Each row is a point. Examples show where two turns around zero, p and q, send a point. Where does a point land after both, in the order given? Backwards means that the second turn is done in reverse. Each puzzle has new turns, and all numbers are rounded.

Turn p:
[ 1.8 -0.7 -6.1] -> [ 3.8  2.3 -4.6]
[-3.0 -0.7  2.9] -> [-3.6  0.5  2.2]
[ 0.1 -1.8  1.8] -> [-2.1 -1.4 -0.3]
[1.0 3.2 1.4] -> [ 1.9 -1.3  2.8]
Turn q:
[-4.7  2.2  0.5] -> [-3.9 -2.4  2.4]
[ 2.0  1.8 -2.6] -> [-1.3  2.4 -2.5]
[ 1.3 -2.4  5.0] -> [4.4 0.1 3.6]
[ 1.0 -0.2 -0.7] -> [ 0.4  0.6 -1.0]
[-3.0  2.3 -1.6] -> [-3.9 -1.2  0.0]
[ 3.4 -3.7 -0.6] -> [ 4.4  0.5 -2.5]
Where do these land?
p, then q: [ 1.1  1.7 -3.4] -> [ 0.3  3.6 -1.7]
p, then q: [-1.2  3.3  4.2] -> [ 2.6 -0.9  4.7]
p, then q: [ 0.7 -4.7  3.2] -> [-0.7 -5.6 -1.2]
q, then p: [-2.1  1.3 -2.3] -> [-1.7  2.9 -0.5]
q, then p: [ 1.4 -1.5 -1.7] -> [ 2.0  0.5 -1.7]

Turn p:
[ 2.5 -0.1  2.1 -1.5] -> [ 2.0 -0.6 -0.8 -2.8]
[ 0.2 -0.2  0.5  2.6] -> [0.2 0.7 2.6 0.1]
[ 1.7 -1.1 -1.6 -0.8] -> [ 2.2  0.5 -1.2  1.0]
[ 4.2  3.0  0.0 -1.1] -> [ 1.8  3.3 -1.9 -3.2]
[-8.5 -1.5 -1.0  0.8] -> [-6.1 -3.7  1.3  4.8]
Turn q:
[1.2 2.9 0.6 5.5] -> [-4.2  0.9  0.4  4.7]
[ 2.4 -1.2 -2.6 -3.8] -> [ 5.1  1.2 -0.7 -0.5]
[ 4.1  3.1 -0.7 -3.2] -> [4.1 2.1 3.4 2.1]
[-0.8 -2.9  1.7  1.3] -> [-1.1 -3.1 -1.7 -0.5]
[-2.8 -0.7  3.5  3.3] -> [-4.7 -3.0  0.0 -0.5]
[-3.2  0.8 -1.4 -3.7] -> [ 1.0  2.2  0.9 -4.5]
[-0.9 -1.9 -1.0  0.5] -> [-0.1 -0.3 -2.2 -0.8]
Where do these land?
q, then p: [-3.1 -2.1 -1.7 -0.2] -> [-0.5  0.2 -3.7  1.6]
q, then p backwards: [-3.7  3.3  0.7 -0.9] -> [-0.4  3.5  2.3  2.9]
p, then q: [-1.3  1.0  3.1 -2.3] -> [ 1.9 -0.2 -1.4 -3.5]
p, then q backwards: [ 3.7 -0.8  0.1  3.0] -> [ 1.5  2.2 -0.9 -3.9]
p, then q: [-2.7 -1.8 -1.7  1.4] -> [-3.2 -1.5 -1.4  0.9]
q, then p: [ 8.7  0.9 -1.3 -0.5] -> [ 4.0  4.8  6.1 -1.8]
p, then q backwards: [-1.7 -0.3  0.8 -0.4] -> [-0.5 -0.5  1.5  1.0]

Turn p:
[-0.5 -3.1  1.8  1.3  3.3  0.2 -0.4  1.6] -> [-0.2 -0.7 -3.2 -1.5  1.5  0.6 -2.5  2.6]
[-2.1  0.0  0.3 -1.9 -0.6  4.0  3.2 -0.3] -> [-2.0 -1.9  1.6  3.0  3.2  1.0  1.8  1.2]
[-5.2  4.8 -4.2  3.4 -0.6 -0.9  3.5 -2.9] -> [-5.8  1.4  2.0  2.0 -5.1 -1.4  4.9  2.3]
[ 1.5 -0.9 -1.9 -2.2  2.5  2.8  1.4  0.7] -> [-0.3  1.9  0.8 -0.2  4.7 -0.4  0.4  1.2]
[ 0.6  1.7 -2.9  1.6 -3.2 -1.8 -3.7  3.4] -> [ 2.1  2.0  4.0 -2.2 -4.2  1.6 -2.0 -0.3]
[ 2.6 -0.8  2.0 -1.2 -0.6  2.1 -2.5 -3.7] -> [ 4.4  0.2 -2.0  2.9  1.3 -0.8  0.8 -1.6]
[-0.3 -1.6  1.1  2.9 -1.9 -4.3  3.8 -0.4] -> [-2.1 -3.0 -2.1 -3.7 -2.6  1.2  2.8 -1.2]
[ 3.9  4.4  1.5 -2.9 -0.1  3.5 -3.7  0.4] -> [ 4.8  0.5  3.6  2.7  1.9 -4.1 -2.2 -1.3]
[-0.3 -4.4  2.3 -1.0  1.4 -5.7 -1.7  1.2] -> [-0.9 -0.3 -4.8 -3.3 -0.6  2.1 -4.0 -3.0]
Turn q:
[-1.6 -1.4  2.4  3.4 -3.4  5.1  4.4  2.1] -> [-7.2 -0.3  2.5 -1.5 -1.6  4.1  0.7  1.6]
[ 7.6  1.9 -1.2 -1.8 -0.6 -0.8 -0.6 -0.2] -> [ 4.2 -2.6  1.7  1.3  4.6  0.8 -2.8  3.0]
[-2.3  2.4  1.9  2.6 -1.3 -2.5  2.8  1.2] -> [-3.4  2.1 -1.6 -0.7  0.0 -1.9  1.7  3.6]
[-1.6  1.3 -2.1 -2.5  8.5  1.5 -0.9 -0.5] -> [ 4.5 -0.6 -6.5  0.1 -3.8  2.2 -1.6 -2.5]
[-1.8 -0.5  2.0 -2.5 -4.0 -1.7 -3.8  0.0] -> [-0.7  0.8  3.4  0.6 -0.5 -5.3 -1.5 -1.8]
[ 0.3 -1.0  2.4  2.1  3.6 -1.3 -1.7  1.7] -> [-0.9  2.2 -3.2  3.4  1.1  0.6 -1.0 -1.4]
[-0.7 -0.2  1.0 -1.3 -1.5  1.3 -3.2 -4.2] -> [ 1.6  2.2  2.8 -2.5 -0.1 -1.0 -1.9 -3.0]
[ 0.2 -0.7 -6.9  1.5 -2.3  0.5  2.4  0.5] -> [ 2.0 -2.5  2.5 -0.3 -1.2  2.1  5.9  2.1]
[ 0.1 -1.9  0.4 -1.4  1.0 -2.2  0.6 -0.7] -> [ 0.1 -1.2 -1.6 -0.2  1.7 -1.4  0.6 -1.8]
Where do these land?
q, then p: [ 1.0 -2.8  3.9  2.5 -0.5 -2.0 -2.0 -3.6] -> [-2.4  1.8 -2.0  2.7 -0.7 -5.5 -0.6  0.3]
p, then q backwards: [-2.4 -2.1 -2.1 -0.2 -3.3  2.2  0.6 -0.6] -> [ 1.5 -1.4 -2.3  3.7  0.2  2.4  0.5  1.5]
q, then p backwards: [ 1.7 -3.2  2.8 -4.4 -2.2  2.1  1.6  0.4] -> [-1.0  1.2  3.7 -2.9 -0.7 -1.7  2.6  4.2]
p, then q backwards: [-0.1  0.3 -4.3  4.3  2.7  0.8  2.1  1.8] -> [-1.6  4.2  0.1  3.0 -3.4 -0.5  3.2 -1.0]
p, then q: [-3.4 -3.5  1.6 -4.6  5.6 -0.5  3.0  4.5] -> [ 2.5  2.0 -3.7  2.3 -6.8 -0.4  0.1 -5.7]
p, then q: [-1.6  3.8 -1.1  1.5 -1.4  0.1  2.4  2.2] -> [-4.9  0.0  0.0 -0.2  0.1 -2.8 -0.7 -0.8]
q, then p: [ 0.7  3.8  2.2  2.2 -2.3  2.6 -3.7 -2.6] -> [ 2.5 -1.8  2.7  2.2 -1.4 -4.1 -3.9 -1.2]
p, then q backwards: [ 2.0  1.4 -2.3 -3.7  2.2 -3.3  0.0 -2.5] -> [-3.2 -2.4  3.2  1.1  0.4 -2.4 -2.5 -2.7]
p, then q: [ 2.0  2.3 -0.7  2.3 -0.7 -2.1 -4.0  0.5] -> [ 1.1 -0.3  3.5  0.1  2.6 -2.8 -1.9  2.2]
